Every row gives one point. The points of each table are mixes of a few directions, plus a little noise. How many directions does each table use, and how many do they share? Where both have some left over, give the other angles between the two spaces (their principal angles), to ten degrees, smallest first.

First (4 x 2):
[[ 43  87]
 [-23 -47]
 [-12 -25]
 [ -8 -15]]
Second (6 x 2):
[[  2  -2]
 [-20  15]
 [ 69 -50]
 [ 50 -36]
 [-39  29]
 [-62  45]]
Directions: first 1, second 1, shared 0; angles 80

First (7 x 4):
[[ 56   9  14 -88]
 [ 27   4   7 -43]
 [ 28   4   7 -43]
 [ -5  -1  -1   8]
 [-78 -12 -19 121]
 [ 16   2   4 -26]
 [-45  -7 -11  70]]
Second (5 x 4):
[[-28 -14 -75  35]
 [ 37  22  46 -11]
 [-54 -15  25  48]
 [-32 -26 -35 -16]
 [ 77  32  39 -55]]
Directions: first 1, second 3, shared 1

First (9 x 8):
[[ 38 -34  20   1  11  16  13  -7]
 [  8  -7   4   0   2   3   3  -1]
 [-54  48 -29  -2 -15 -23 -19  10]
 [ -7   6  -4   0  -2  -3  -3   1]
 [-33  30 -18  -1  -9 -15 -12   6]
 [-67  60 -37  -2 -19 -30 -25  13]
 [-11  10  -6   0  -3  -5  -4   2]
 [ 67 -60  36   2  19  30  25 -12]
 [ 60 -54  33   2  17  26  22 -11]]
Second (8 x 8):
[[  -7   24   24   -5   -2    4   11   27]
 [  25  -18    2   -4    7   24   13   14]
 [  -8   17  -27  -16   -4   13    2   34]
 [  -3   -2  -46   -6    0   23   -2   22]
 [ -15  -31   30   41   -2  -69  -34 -121]
 [  16    1   15  -24   -3  -31   -4  -14]
 [  -6    0  -32    6    2   36    6   31]
 [  -3   10   33    8    0   -1    8    5]]
Directions: first 1, second 4, shared 1

First (11 x 11):
[[   7    4   56   66   15  -47   -2   69    9   78   27]
 [   6    2    6    9    0  -18  -28  -11   16   34    6]
 [   0    0   18   21    6   -6   20   36   -7    6    7]
 [ -15   -6  -15  -24   -1   47   71   25  -40  -89  -16]
 [ -11   -4  -65  -77  -17   59   16  -71  -19 -102  -35]
 [  17    7   40   52    7  -67  -70    6   43  121   29]
 [   9    4  -11   -8   -6  -21  -60  -51   30   43    1]
 [ -16   -7  -46  -60  -11   66   56  -22  -37 -118  -31]
 [ -11   -5   23   20    9   21   77   76  -38  -45    1]
 [  10    4   12   17    1  -34  -50  -19   30   63   12]
 [   3    2  -15  -16   -6   -3  -30  -39   12    9   -3]]
Second (11 x 11):
[[-12  13 -16  11  26   0 -14 -11  13  -3 -15]
 [-10  11 -15  16  48  23 -14  10  -5 -35 -17]
 [-30  29   2  45  74  45  13  78 -22  -4 -23]
 [  7  -6 -28 -68 -49  26 -22 -64   0  13  -3]
 [ 36 -38  25 -36 -98 -67  11 -56  20  28  40]
 [  6  -8   4 -69 -88  23  18 -19 -13  76  15]
 [  0  -1  10  27   0 -49   3  -7  23  11   5]
 [  1  -1   9  47  83  39   2  68 -36 -94  -6]
 [-23  22  16  79 103  27  17 102 -24 -43 -17]
 [  6  -5  -6   5 -39 -92 -17 -79  61  37   5]
 [ 16 -18   0 -60 -60  26   3 -23 -18  14  14]]
Directions: first 2, second 4, shared 1; angles 40

First (9 x 14):
[[ 45  37   8  30  65  -2   3 -68  55  28  53   7  14 -12]
 [ 24 -17 -15  20 -16  18  11 -16 -28   1 -26  -5 -23  20]
 [-43 -21   0 -31 -43  -5  -7  58 -30 -21 -30  -3  -1   1]
 [-39  27  25 -33  26 -28 -17  27  45  -2  43   9  37 -33]
 [ 22  27   9  14  44  -6  -1 -38  41  17  40   6  14 -12]
 [ 45  24   2  32  48   5   6 -62  34  23  34   4   2  -2]
 [-61 -29   1 -44 -59  -8 -10  80 -41 -29 -39  -5  -1   1]
 [ 15 -31 -21  15 -39  22  12   2 -50  -7 -48  -9 -32  28]
 [ -8 -17  -7  -4 -27   6   2  18 -27  -9 -26  -4 -11  10]]
Second (11 x 14):
[[  17  -33    9  -29   -7   27  -32   45  -21  -20  -65   -7    7  -12]
 [  -7  -23    5  -23   28    4  -20   36    7   -6  -32  -23   21  -14]
 [   1   -1    1   -1   -2    2   -1    1   -3   -2   -3    0    0    0]
 [  25    7    1    8  -49   18    1  -15  -28   -8   -8   29  -25   13]
 [   8   -4    2   -3  -12    9   -6    5   -9   -5  -12    5   -4    0]
 [ -31   32  -11   27   31  -39   35  -42   36   26   76   -6    4    6]
 [  -3   25   -7   22  -12  -13   22  -36    6   11   42   15  -13   13]
 [  61   22    2   24 -121   42    6  -43  -68  -19  -13   73  -63   32]
 [  -4   21   -7   19   -7  -12   21  -31    6   11   39   11  -11   10]
 [ -48   -8   -4  -11   87  -37    3   20   52   17   25  -50   43  -20]
 [ -21  -38    7  -37   62   -2  -30   61   21   -6  -45  -47   41  -27]]
Directions: first 2, second 2, shared 0; angles 40, 60

First (8 x 20):
[[  26    4  -60  -78   50   61  -19   -6  -10    9  -26   45   21  -53
   -13  -66   15   16   29   11]
 [  40   49  -32   46  -19  -40   47  105 -102  -11   23   29  -69   49
   -56    0   -4   14   21  -53]
 [   0  -45   -9  -52   45   28    3  -35  -28   34  -35   11    7  -82
    31   16    9    4  -42   15]
 [ -15   48   24    6  -48  -60   76   23  -88  -28   48 -102 -116   27
    19   52    9  -14  -29   75]
 [ -39    3   14  -16  -23    8  -34  -48   96   -3  -11  -21   14   41
    62  -16    5   -3    3   69]
 [ -16  -53   36   56   -8  -33  -10   -5   29   32  -35   24   12   12
    35   54  -23    1  -45  -36]
 [ -10  -32   37   43  -16   -6  -50  -35  118  -26  -22   -7   65   21
   -36  -19  -62   -8   47  -37]
 [  16   26  -10   -3   22   43  -13   -2  -16   -6   57   19   66  -16
   -42  -21   51  -10   15  -44]]
Second (8 x 20):
[[ -32  -34   59   40  -18  -16    4  -35   34    0   17  -48   33   15
    33   62    1  -30  -46  -11]
 [  30  -23  -58  -54   25   12   29   53  -39   -2  -80   18  -49   -5
     1  -34  -56    9   15   -2]
 [  25   24  -37  -29   22   51   13   35  -30  -24   30    2   45   17
   -34  -36   26  -19   22  -42]
 [ -12   -1    9   15  -23  -72  -32  -32   23   42  -54   45 -102  -44
    23    1  -34   62    6   85]
 [ -50  -49   92   63  -29  -28    4  -55   52    1   26  -70   46   20
    50   92    2  -40  -68  -12]
 [  -3   -4    6    3    1    8    6    0    1   -7   11  -12   19    9
     0    7    5  -12   -6  -13]
 [  16   74  -38   -8  -10  -38  -57  -15   -4   34    3   98  -88  -52
   -38  -69   24   86   66   82]
 [  26   11  -32  -31   31   83   34   48  -36  -44   49  -30   95   41
   -36  -24   33  -55   10  -85]]
Directions: first 6, second 3, shared 2; angles 70

First (9 x 32):
[[  -8  -46   28   27  -26  -22  -32   95   30   22  -40  -47  -24   13
    -7   19   -7   99    1   16   29    2  -15   19   57   -7   16   31
    46   16  -22  -36]
 [ -10   38   -9  -14   -6   34   -7  -53   19    5    7   19   26  -35
     8  -25   -7  -28    4   19   13    3  -17  -25   -3   35    1  -60
   -25  -25   -8    4]
 [   8  -72   40   18   -4  -75    3   73   24    8  -17  -65  -86   49
     5   26  -15  105  -29   20   13  -32   -5    4   54  -12   14   52
    69   26  -21  -40]
 [ -16   55  -31  -30   34   44   34  -59  -40  -29   28   63   40  -16
   -36   19   15 -121    5  -33  -57    1   11   29  -55  -13   -8  -26
   -40  -16   15   39]
 [ -18  -51   44   19  -24  -16  -33  104   40   34  -45  -49  -23   22
   -26   41   -5   99   -3   19   23   11  -24   21   53   -6   29   30
    54   16  -44  -39]
 [  19   40  -51   16  -13   34  -13  -27  -35  -18    6   35   64  -39
    34  -51   14  -40   38  -28    7   21   27    6  -23  -10  -31    0
   -52   -3   55   27]
 [  17  -18   20  -14   11  -13   12  -37   -9   23   19   -4    0   39
    -1   10   18  -28   -7   -9   -4   28   12  -47  -59    2    2   19
   -20    7  -17   24]
 [   3   34  -25    2  -11   28  -11  -35   -2   -4    6   22   37  -36
    21  -36    0  -24   17    0   15    7    2  -10   -5   15  -12  -31
   -32  -13   21    9]
 [   3   22  -19  -24   37  -16   50  -62  -24  -40   38   24  -33    2
    -1    1  -10  -62  -24   -7  -41  -45   11    7  -16   -3  -13  -17
    -4   -9   20   13]]
Second (10 x 32):
[[  -4  -65   39  -17   42    5  -13    3  -10   51  -13  -21    1   60
   -17    7   56   53  -10   13   30   74   22  -29  -48   -4   19   59
   -19   -4  -14  -24]
 [ -10   53   -5   12  -47    3   14   39   20  -19   -7   14   11  -24
   -30   57  -43  -72    9  -24  -51  -44  -41   25   23  -12   -2  -47
    40    7  -44   41]
 [  13   -4    2  -14   44  -22   42  -54   -5   -5   11  -10  -48   35
    21  -16   13   -1  -33   21    2   -9   11  -43  -11    2  -22   -4
    13  -36    4   -6]
 [ -10   82  -33    8  -52   22   16    4   16  -14  -15   48   31  -59
   -34   13  -43  -87   21  -18  -34  -27  -43    5   14   11   16  -77
    11    4  -43   34]
 [  17  -27  -20  -10   15    0  -15  -46  -41    6   22   25   24  -11
    12  -60   25   11   17  -12   29   41   42  -10  -51   13   22   42
   -72   37   47  -12]
 [ -15   -4    2    5    1   25  -26   14   22   16  -26  -11    8  -17
     8  -25    8   58    3   30   39   18   -9    0   35   17    4  -15
     4  -25    1  -35]
 [   5   -5   -6   -2    5   -1   -3  -14  -10   -1    6    5    3   -5
     7  -19    5    6    3   -1    9    6   11   -2   -9    4    3    9
   -17    7   16   -4]
 [  19  -51   16  -32   79  -20   36  -80  -30   31   12   -7  -38   70
    11  -37   60   25  -34   22   29   56   42  -75  -70    6    1   46
   -29  -26    9  -21]
 [   9   19   11   17  -23  -44   28   39   13  -56   28  -31  -45   15
    17   74  -51  -48  -19  -23  -69 -100  -17   44   46  -39  -50  -11
    69    3    0   44]
 [ -23    1   -4   33  -64   33  -79   95   25   -9  -18  -13   53  -65
     4    6  -30   55   43   -7   17  -15  -18   85   72    1    9   -2
    -1   33   24  -17]]
Directions: first 5, second 5, shared 2; angles 30, 40, 50

First (9 x 32):
[[ 32  20  35  11  19  -2  20 -49  30  23 -12  12  40  48  12  31  41 -16
  -43  30 -11  36  -5  24  -2 -38 -20  31   1   0 -11 -44]
 [ 15  -4  14   7   3   9  13 -28  16  15 -17  13  24  34  -7  14  26 -13
  -32  25  -3  18   0  27   0 -13  -8  16   1  21  -5 -33]
 [ 12 -16  21  13  -4  21  27 -38  23  14 -21  18  27  41 -17  15  29 -18
  -39  31  -8  33   7  37   6 -16 -12  26   7  23  -9 -47]
 [  7  71 -40 -34  30 -69 -80  71 -47 -16  47 -36 -43 -74  62 -13 -47  37
   77 -59  20 -86 -28 -80 -29  14  23 -58 -31 -50  14 105]
 [ 11 -15  44  26   0  28  54 -62  42  16 -21  20  39  54 -14  24  41 -24
  -54  36 -20  71  11  41  16 -34 -26  49  20   1 -15 -69]
 [-53 -23 -61 -21 -28  -4 -38  89 -55 -40  29 -24 -71 -91 -11 -53 -75  33
   82 -60  19 -68   6 -50   1  62  34 -55  -3 -10  21  84]
 [-19 -20  26  22  -9  26  50 -25  22  -8   3   2   3   3  -8   1   2  -8
  -12   0 -20  60  17   5  25 -14 -17  34  26 -36 -10 -28]
 [  4 -38  -6   2 -18  27   6 -13   5  12 -34  22  17  39 -40   0  21 -15
  -32  34   8  -3   6  47  -1  13   6   1  -3  70   2 -36]
 [ -8  26 -35 -23   7 -33 -50  56 -36 -15  27 -22 -36 -55  25 -20 -39  25
   54 -40  15 -61 -13 -48 -15  23  20 -42 -17 -20  12  70]]
Second (8 x 32):
[[  35  -21  -48  -44   -5  -26  -14   -2    7   16   28   21    6    0
   -46  -55  -53  -31   19   15  -13  -15    5  -42   17    5  -20   22
    25  -18   32   20]
 [   1    2   20   60   46  -33    8  -21   49   31   14   32   33  -28
   -47   -2   13   24   13   35  -53  -58  -12  -28  -18   -6   14    2
    14   -1   30   19]
 [ -65   38  100   45    1   38    4   22  -18   45  -48  -26   -6   26
    75   70   85   -1  -13   -4   47   27  -10   35  -22    4    5  -22
   -26   26  -54   -6]
 [ -21   -8  -28  -42   46   24   24   45  -10  -74   21    1   -3   -4
   -10    1  -15  -13  -45  -29   22  -16   -8   23   -4  -28   16  -16
    20  -26   -3   -3]
 [  61  -34  -87  -29  -57  -28  -43  -29    1  -16   -8   21  -10   -9
    -9  -41  -32    1    1    9  -22   13    6  -32   52   11  -34   26
   -23   -3   40  -19]
 [  14   29   57   66  -63   -2    5  -67  -11   35  -25  -47  -17    1
    37   37   15   56   59   -4  -21   53   25   33  -22   32   16   -4
   -35   45  -34  -18]
 [   7  -12  -46 -121  -58   39  -11   42  -70  -35    1  -38  -43   45
    37  -27  -51  -60   -9  -45   77   73   22   21   27   10  -27    5
     4  -13  -32   -9]
 [ -32    6   31   64   90  -14   26   10   51   -4   15   37   39  -31
   -41   20   35   23  -24   24  -38  -78  -27  -10  -29  -29   31  -14
    20  -10   22   16]]
Directions: first 3, second 5, shared 0; angles 60, 80, 80
